Each row is a point. Each copy is the shape, with its points in the same order, turned, moved and blurred by noise. Say if it was mirrored as well.
In the rows, zero is written as 128.

Shape, 8 rows:
[[140 121 125]
 [154 157 106]
 [122 103 119]
 [121 129 188]
 [114 181 151]
 [ 74  89 123]
 [140 145 141]
 [138  69  85]]
Copy 1, 8 rows:
[[140 122 111]
 [150 161  90]
 [113 112  99]
 [142 132 171]
 [127 179 147]
 [ 68  98 121]
 [139 150 123]
 [127  83  67]]
Copy 1 is: only turned
Copy 2, 8 rows:
[[120 136 150]
 [140 166 123]
 [ 97 122 150]
 [161  78 150]
 [161 119  94]
 [ 71  88 133]
 [146 131 137]
 [ 66 152 169]]
Copy 2 is: mirrored
Copy 3, 8 rows:
[[149 138 144]
 [151 174 155]
 [141 107 160]
 [150 107  81]
 [129 169  97]
 [ 94  82 159]
 [153 142 122]
 [151 101 211]]
Copy 3 is: mirrored

Shape:
[[153  84  82 158 133 117]
 [178 100 107 135 109 116]
 [166 113 138  97 145 130]
 [116 109  81  91 145 122]
 [ 91 160 193  76 141 129]
 [114 162 162 121 168 160]
 [109 114 142 117 127 171]
 [112 180 166 142 127 150]
 [194 133 105  82 108 127]]
Copy 1:
[[146 129 118 153  68  95]
 [175 136 119 132 103 110]
 [155 139 165 112 119 125]
 [110 130 146  92  74 124]
 [ 83 128 181  65 185 112]
 [ 78 166 160 117 171 130]
 [102 115 138 126 141 150]
 [ 87 155 124 111 188 108]
 [193 148 124  78 114 126]]
Copy 1 is: mirrored
Copy 2, 9 rows:
[[144 122 114 159 108  90]
 [163 118 133 127 107  99]
 [135 119 137  98 161 122]
 [100 146  86 114 129 121]
 [ 61 166 180  75 177 140]
 [ 92 164 169 133 190 141]
 [ 93 128 152 132 140 161]
 [ 97 182 200 130 155 138]
 [176 141 124  75 131 132]]
Copy 2 is: only turned
Copy 3, 9 rows:
[[147 101  65 149  96 139]
 [168 114 106 129  80 128]
 [155 110 143 110 116 149]
 [120 105  81  86 130 150]
 [ 81 137 196  98 149 118]
 [104 155 162 136 156 149]
 [ 94 138 140 128 104 170]
 [100 179 163 148 129 121]
 [188 136 123  79  96 135]]
Copy 3 is: only turned

Shape:
[[100 180 159 167 187 138 170  81]
 [125 115 118 119  98 129 116 162]
 [132 121 100 100  95 121 104 116]
 [146 129 132  92  74 144  99 130]
 [147  84 110 126 154 208 163  45]
 [151 140 145 151 108 125 132 113]
 [ 62 160 185 160 156 118 186 116]
 [119 139 121 113  90 110  85 121]
 [130 117 144 131 130  80 118 127]
 [153 143 112  70  95  99 121 153]
 [147 130  95 127  79 126 141 128]
 [138 142 101 118 110 117  87 169]
 [118 111  90 131 122 165 161  59]]
Copy 1:
[[123 191 199 137 178 159 167  89]
 [114 123 118 155 106 124 126 164]
 [109 137  88 132 109 102 106 118]
 [117 126 116 119  67 119 103 128]
 [155  91 125 119 173 177 116  43]
 [144 147 157 157 107 125 126 112]
 [ 93 156 212 152 165 125 197 119]
 [ 88 152 119 142  95  99 102 134]
 [125 149 158 166 142  87 114 145]
 [128 147  98 117  90  82 128 164]
 [132 134 102 166  89 113 144 113]
 [121 162 101 147  99 123 116 168]
 [129 120 103 137 156 136 146  55]]
Copy 1 is: only turned
Copy 2:
[[ 79 187 158 167 135 124 163  83]
 [139  94 119 124 109 139  96 166]
 [148  99 101 104 102 107  97 135]
 [163 117 107  96  75 132  96 141]
 [160 120  72 135 138 180 193  66]
 [159 129 142 151  94 119 121 127]
 [ 54 154 190 161 104 140 171 125]
 [134 109 111 114  86  99  81 122]
 [132  96 165 132 125 102 105 119]
 [158 117 122  68 108  97  94 173]
 [157 111  95 131 100 113 124 161]
 [140 114 113 120 121 116  57 161]
 [127 120  76 140 112 134 177  90]]
Copy 2 is: only turned
Copy 3, 13 rows:
[[116 185 164 175 153 110 157  46]
 [127 132 130 110 116 164 133 163]
 [110 119 112  92 122 148 101 130]
 [137 124 141  78 119 183 103 134]
 [128 124  67 153 128 212 154  31]
 [139 112 164 131 136 145 124 104]
 [ 97 187 182 170 104 124 186  91]
 [111 130 136  99 112 145  86 137]
 [134 127 136 120 103 105 127 124]
 [130 120 135  42 131 137 132 155]
 [102  98 139 103 153 163 135 139]
 [127 139 120 101 147 133 113 170]
 [ 85 113 101 134 135 189 151  59]]
Copy 3 is: mirrored

Shape, 12 rows:
[[142 104 162 153 138 161 167 152 112]
 [127  59 122 178 187 178 171 108 164]
 [126 133  95 119 164 101 171  91 168]
 [ 63 133 153 108 131 126  92 117 120]
 [139 115 140 110 159 110  85 141 132]
 [103 113  87 115 111 145 101 110  88]
 [ 99 127 126  95 108 168  89 138 138]
 [124 146 100 142 162 185 128 180 100]
 [135 133 180 157 172 164 132 108  89]
 [115  92 162 105 143 149 173 148 133]
 [ 90 152 116 138  96 135 109  85 122]
 [ 80 101 116 158 126 144 157 135 155]]
Copy 1, 12 rows:
[[ 89 166 110 129 130 111  79 136 121]
 [ 75 103  67 141 180 113  68  90 164]
 [110  93  96 114 147 134 176 123 177]
 [ 92 107 177 106 146 166 135 121  80]
 [138  98 171  93 152 126 103 145 132]
 [142  86 108 115 116 171 113 125  76]
 [113 110 155  91 121 203 103 129 112]
 [124 148 110 149 155 163  80 185 109]
 [112 173 129 134 183 117  95  97  92]
 [ 55 143 115  94 142 124 103 135 128]
 [121  99 141 144  99 174 149  97  97]
 [ 60  89 109 150 119 147 113 127 136]]
Copy 1 is: mirrored
Copy 2, 12 rows:
[[140 108 140 157 142 158 153 153 143]
 [127  66 111 157 174 158 159  92 207]
 [142 153 107 102 166  95 166  71 179]
 [ 52 160 130 122 131 118 108 100 119]
 [120 130 108  95 155 132  82 111 117]
 [ 97 136  89 121 119 159 148  77  88]
 [ 77 158 108  96 109 175 117 115 131]
 [113 154  88 131 182 202 153 142 120]
 [129 128 173 169 177 165 118 107 123]
 [116 103 144 122 135 130 159 148 162]
 [100 177 111 147 101 142 132  63 123]
 [ 90 129  90 159 136 130 158 116 178]]
Copy 2 is: only turned
Copy 3 (12 x 9):
[[126 124 157 148 145 161 170 156  87]
 [119  75 146 178 217 129 193 121 108]
 [ 87 147 139 152 178  77 130  84 123]
 [155 168 132  69 153 102 149 144 156]
 [156 119 132 101 164 107  98 147 113]
 [124 143  74  68 150 137 152 124 108]
 [128 131 123  74 153 161 133 134 168]
 [121 160 114 121 205 190 133 157  96]
 [185 149 165 125 171 151 171 120  74]
 [ 96 128 181 119 155 131 166 157 112]
 [149 172  98  96 132 125 161  98 146]
 [108 139 120 150 165 129 181 146 148]]
Copy 3 is: mirrored
Copy 4 (12 x 9):
[[144 111 168 140 152 173 165 143 127]
 [138  57 111 143 172 203 168 106 175]
 [129 119 111 114 148 111 168  73 180]
 [ 98 145 139  80  96 151  91 107 113]
 [158 112 119  90 123 115 107 134 118]
 [120 148 124 158  98 142  75 118 136]
 [127 152 143  98 105 166  85 146 162]
 [126 162 125 140 186 158 116 171 134]
 [162 134 154 117 169 187 137  95  86]
 [120  95 186 118 148 150 145 126 153]
 [115 172 120 131  80 159 122  92 133]
 [ 91 117 121 130 119 177 159 129 162]]
Copy 4 is: mirrored

Shape, 15 rows:
[[161 126 178 161 152  88 142 147 151 143 146 138]
 [ 87 121 124 156 109 156 135 132 118  73 177 163]
 [149 158 108 132  93 103 147 158  80  96 144 146]
 [136 119  93 116 164 167  88 119 144 103 144 104]
 [ 99 123 139 145 174 181 160 137 153 129 174  92]
 [152 131 122  96 141 112 150 134 112 162 121 163]
 [150 188 178 121  76 145  77 151 181 144 171 145]
 [ 93 109 165 108 162 102 106 148 125 174  97 157]
 [146 119 111 201 147 148 169 130 119 137  96 112]
 [161 159  97 121  97 129 116  75 135 138  98 130]
 [128  89 148 154 132 127 180 131 145 143 142  99]
 [ 71 156  92 106 173 123 154 148 193 101 140  98]
 [126 142 110 106 113 140  97 142 159 176 118 105]
 [ 98 125  86 111 111 145 130 166 147 152 196 159]
 [132 196 113 140 111  87  93 124  96 108 161 138]]
Copy 1 (15 x 12):
[[145 118 172 182 124 108 119 133 169 130 158 143]
 [ 94  98 114 103 131 160 154 108 159  80 120 161]
 [142 141 110 115 130 115 157 167 120  77 143 132]
 [139 123 119  86 160 148 118  93 178 155 101  92]
 [ 98 120 124 134 133 195 138  90 188 157 159 107]
 [157 112 118 147 164 128 118 160 118 157 143 149]
 [166 189 146 109 109 135  93  96 176 124 156 213]
 [100 112 171 147 156 103 118 136 117 200 123 166]
 [150 123 117 193 115 154 177 106 136 140 108  89]
 [183 151  92 135 149 117  93  93  99 129 104 125]
 [115  95 122 177  89 149 120 117 153 153 151 108]
 [ 56 167  91 144 173 151 101 121 196 147 129 104]
 [146 169 104 117 128 120 106 109 145 192 122 148]
 [115 118  68 101 138 136 146 133 181 150 150 183]
 [140 165 125 103 167  82 147 109 132  82 151 146]]
Copy 1 is: mirrored
Copy 2:
[[156 133 132 183 153 104 174 136 169  84 104 152]
 [ 94 141 127 138 112 143  85 156 124  74 157 172]
 [104 178 141 141 115  89 150 168 125  91 167 106]
 [126 128  82 155 167 146  86  97 121  96 147  94]
 [115  98  92 175 184 178 141 132 116  94 148 162]
 [150 166 123 128 135 107 171 114 136 147 138 130]
 [145 181  91 186 143 148 101 208 167 117  67 116]
 [130 114 142 134 165  92 136 116 160 172  92 149]
 [ 96 128 147 197 138 149 168  91 169 104 178 122]
 [107 190 105 171  98 134 134  93 130 133 114  76]
 [123  94 137 162 133 157 183 119 136  96 130 135]
 [ 61 110  32 140 179 122 150 125 121 103 127 144]
 [122 126  90 164 146 141 132 140 150 164 108  80]
 [143 125  63 121 115 134 116 180 141 133 159 148]
 [103 180 111 189 116  62 110 168 113 105 126 108]]
Copy 2 is: mirrored
Copy 3 (15 x 12):
[[176  93 176 141  98  86 161 123 158 134 101 145]
 [118 106 112 201 112 155 161 110 110  75 135 143]
 [145 119 115 135 114 110 156 169  78  90 124 117]
 [138 134 107 129 139 138  95  76 147 117 161 140]
 [101 127 182 167 140 145 150  86 173 125 160 129]
 [137 139 134  89 116 116 166 140 127 132  98 173]
 [164 144 178 152  13 114 106 109 119  93 146 163]
 [139 137 162 128 132 119 120 133 163 120  56 206]
 [149 143 127 164 140 138 167 152 170 172 119  98]
 [131 167  88 107  72 121 125 113 115 151 104 114]
 [116  89 168 142 118 140 163 130 171 147 111 115]
 [ 74 146 132 137 135  89 131  98 200  65 145 123]
 [113 156 140 114  81 124  86 138 157 135 133 158]
 [ 87 113 124 145  91 135 150 142 132  96 177 196]
 [139 135 111 157  95  66 122 126  67 103 127 134]]
Copy 3 is: only turned
Copy 4 (15 x 12):
[[191 106 144 148 137 136 144 120 168  79 172 122]
 [ 97 158 106 135 125 129 140 171 107  39 159 166]
 [165 157  94 130 111  96 161 152 110  92 103 166]
 [ 92 134  71  96 125 133  78 106 125  90 159 132]
 [ 95 147 111  85 147 161 139 157 153  83 189  93]
 [140  84  97 123 125 133 159 110 160 121 116 157]
 [160 183 156 118  91 142 100 102 192 102 185 205]
 [133  51 162 136 144 145 113 124 134 130 146 151]
 [118 150  86 175 144 150 150 142 147 102 124  74]
 [ 99 148  94 157 111 110 133  61 151 122 115 155]
 [115 116 123 126 110 125 174 137 156  79 164  76]
 [ 76 147 126  63 193  78 123 136 153  86 169 117]
 [101 127 120 116 102 115  94 113 172 158 153 142]
 [109 124  87 102 115  98 133 182 171 103 176 185]
 [163 173 103 142 134  98 134 107  97 125 154 188]]
Copy 4 is: only turned

Shape:
[[ 85 110  86 122 174 129 132 130 173 164  85 114]
 [117  93 165  96 108 158 121 110 153 105 119 136]
 [ 99 118 130 105 129 127 176 151 131 159  97 109]
 [120 136 116 108 145 164 100 118  62  96 205 100]
 [102  96 131 146  95 155 128  42 114 116 103 156]
 [137  96 136 153 140 134 127 140  96 111 108 174]
 [114 119  90 107 142 164 143 167 143 178  75  59]
 [143  82 140 109 176 112 151 122 122 137  82  84]
 [ 94 118  93  94 108 151  90 142  90  65 203  99]
 [108 156 168 110 143 141 122  90 120 102  90 164]
 [124 103 141 148 143 127  92 130 129 181  98 108]
 [115 144  95  74 111 118  78  99  87  76 191 117]
 [130 115 141 161  72 108 144 121 133 128  97 133]
 [151 139 121 158 104 150 122 114 134  73 117 133]
 [147 146  77  66 119 164 108 113 115 107 197 142]
 [120 123 139 156 144 135 143 108 152 136 142 119]]
Copy 1 (16 x 12):
[[ 92  87  84 136 168 134 135 123 174 140  88 140]
 [104 101 160  84  86 128 163 131 157  97 122 141]
 [115 110 107 122 123 110 177 151 134 137  58 125]
 [110 169 141  96 138 150 163 171  79 141 191  98]
 [ 76 146 150 141  99 126 160  62 125  86 132 154]
 [120 121 163 149 111 141 122 154 107 113 109 170]
 [111  95  55 106 125 166 139 149 150 144  56  92]
 [136  89 143 103 165 141 136 123 119 109  64 102]
 [100 135 105  93 116 111 165 194  93 115 214 108]
 [ 62 161 173 105 127 133 153 142 152  88  96 159]
 [115 119 132 120 119 128  86 114 150 149  90 110]
 [ 99 176 118  64 150  99 153 169  93  96 201 128]
 [138 141 130 153  79  88 136 127 136  91  89 135]
 [124 162 133 144 102 146 143 147 149  64 134 141]
 [130 169  96  66 131 144 181 161 114 125 192 167]
 [133 138 146 147 134 129 158 126 159 138 117 122]]
Copy 1 is: only turned
Copy 2 (16 x 12):
[[109 122 101 163 188 156 148 145 133 128  81 128]
 [105 108 161  68 145 151 117 133 131 104 141 111]
 [101 123 130 136 139 130 187 134  96 152 113 124]
 [145 154  95 128 136 139 107 113  72 100 226  69]
 [106 124 162 106 138 211 116  63 110  81 129 129]
 [156 108 153 138 113 160 133 135  90  96 149 160]
 [116 132 110 159 162 157 171 179 102 181  92  75]
 [151 102 158 136 185 116 138 120  80 147 102 110]
 [119 148  71 102 117 124  99 131  78  69 189  60]
 [135 171 161  86 158 157 147 102 128 103 150 162]
 [118 135 160 169 145 161  94 149 118 150 119 124]
 [145 167  63  88 114 125  84  83 106  92 186  86]
 [110 125 180 132  81 147 137 106 117 112 106 120]
 [163 143 162 115 105 163 142 116 134  74 138  95]
 [154 119  57  95 119 152 130 101 137 118 202  76]
 [107 118 157 160 153 145 137 113 137 106 149 112]]
Copy 2 is: only turned

Shape:
[[159  95 160  93 142 133  82 143 137 108 147 146]
 [111 193 142 107 131 100 185 123 115 141 126 147]
 [123 144 125 133 139 115  91 163 153 125 161 115]
 [136 111 116 149  93 129 125 153 110 110 197 165]
 [143 120 159  94 185 127 133 130  75 184 102 103]
 [153 158 127 107 138  75  65 126 114  90 133 130]
 [ 85 181 132 110 154 136 160  90  66 162 100 155]
 [111 206 149 160  80 158 157 133  91 149 122 157]
 [178 143 126 115 134 135 111 147 142  96 152 151]
 [171 130 136 130 157 102 108  99 126 102 138  94]
 [155 124 126 100 105  90 111 124 135 157 116 116]
 [ 76 144 129 147  90 160 183 148 101 117 101 152]
 [163 148  97  91 163 112  83  90 148 136 128 115]
 [ 85 159 168 140  77 156 149 117 122 111 170 157]
 [100 122 166 196  98 146 150 145 134 121 150 208]]
Copy 1:
[[133 122 138  98 136 165 108 130 155  78 164 108]
 [129 176 137  85 135  59 114 130 109 148  91 120]
 [136 151 107 139 157 125  81 160 150 119 156 119]
 [162 155 148 164 106 118 106 123 119 112 184 156]
 [136 124  90  73 151 131 161 153  85 129 130  51]
 [160 139  95  80 142 121  31 125 126 108 152 110]
 [148 163 111  79 159  93 143  99  57 159  85 128]
 [145 216 152 149 123 118 110 109  71 155  80 122]
 [163 181 122 100 115 144  93 127 163  98 153 121]
 [167 130  82 103 141 112  87 105 164 107 148  75]
 [103 133  93 102  98 125  88 128 128 131 140  88]
 [150 156 138 161 111 113 138 139  84 124  57 159]
 [141 146  54  61 154 132  91 103 158 139 144 103]
 [140 155 188 157 147 110 115 100 122 147 108 144]
 [116 188 171 187 148 114 125 109  95  79 123 157]]
Copy 1 is: mirrored
Copy 2:
[[150 110 150 106 148 156  89 170 110 107 162 139]
 [151 198 146 141 113 100 131 113  79 156  90 131]
 [147 137 125 164 147 102  94 153 130 109 164 133]
 [171  89 120 176 114 143 144 146  92 137 163 153]
 [145 151 157 106 209 126 106 121  85 139 107  64]
 [182 137 114 133 113 127  40 146 101  97 128 127]
 [121 192 127 151 155 146 119  85  77 163  64 118]
 [140 184 153 212 104 161 136 124 116 198 105 113]
 [181 135 128 136 126 148 110 180 119 109 130 147]
 [188 128 135 119 137 121  97 121 131  86 127 103]
 [160 133 119  98 122 104  95 134 119 159 145  96]
 [ 90 142 139 185 103 137 164 132 104 169  86 116]
 [176 161  84  90 157 124  73 127 138 110 133 122]
 [112 155 152 180  89 163 155 104 109 144 156 152]
 [122  95 185 195 111 153 144 125 121 178 118 187]]
Copy 2 is: only turned
